Each row is a point. Examples show where two turns around zero, p and q, send a point. Where does a point land after both, in the order given? Backwards means that the second turn is done in reverse. Each puzzle has new turns, and all numbers are rounded.
(in the rows, 128 means zero)

Turn p:
[104 150] -> [160 132]
[164 150] -> [121  86]
[116  85] -> [103 165]
Turn q:
[150  79] -> [100  82]
[ 87 142] -> [117 170]
[120 153] -> [144 149]
[164 107] -> [131  86]
[120 158] -> [148 151]
Where do these land?
p, then q backwards: [ 75 139] -> [125 182]
q, then p: [164 136] -> [ 91 124]
p, then q backwards: [145 109] -> [114 107]

Turn p:
[161 133 147] -> [131 106 160]
[ 91 136  72] -> [107 185  98]
[141  95 131] -> [163 129 136]
[ 74 152 114] -> [ 94 142  79]
[144 153 155] -> [110  97 145]
[156 100 149] -> [163 109 150]
Turn q:
[174 110 167] -> [151  81  93]
[140 156 147] -> [139 140  96]
[109 144  89] -> [ 96 157 144]
[118  94 154] -> [159 104 148]
[ 99 135  82] -> [ 94 157 159]
Where do these land?
p, then q backwards: [160  94 104] -> [ 80 128 148]
p, then q backwards: [149 138 129] -> [116 112 115]
p, then q: [106 148 168] -> [117 109 173]
q, then p: [119 153 146] -> [107 138 150]
q, then p: [ 76  76 110] -> [146  54 126]
p, then q: [158 159 111] -> [170 148 131]

Turn p:
[164 159 158 107] -> [116  87 106  92]
[143 121 163 121] -> [119 120 138  92]
[130 127 107 105] -> [155 116 124 138]
[ 91  70  96 167] -> [144 199 159 159]
[ 78 146 100 116] -> [131 113 145 185]
[163 145 144 152] -> [103 133  96 102]
Turn q:
[137 149 131 115] -> [134 118 129 104]
[106 114 151 117] -> [133 132 162 141]
[101 105  57 129] -> [ 70 178 108 132]
[ 95 135 156 146] -> [163 150 147 140]
[202 137 145 132] -> [139  60  94 123]
Where do these land?
q, then p: [101 173 101 106] -> [140  66 129 133]
p, then q: [170 158 122 189] -> [100 189 114  86]
p, then q backwards: [143  91 126 128] -> [103 159 133 132]
p, then q backwards: [135  95 158 103] -> [117 161 149  96]
p, then q: [ 91 123 132 114] -> [156 118 136 154]
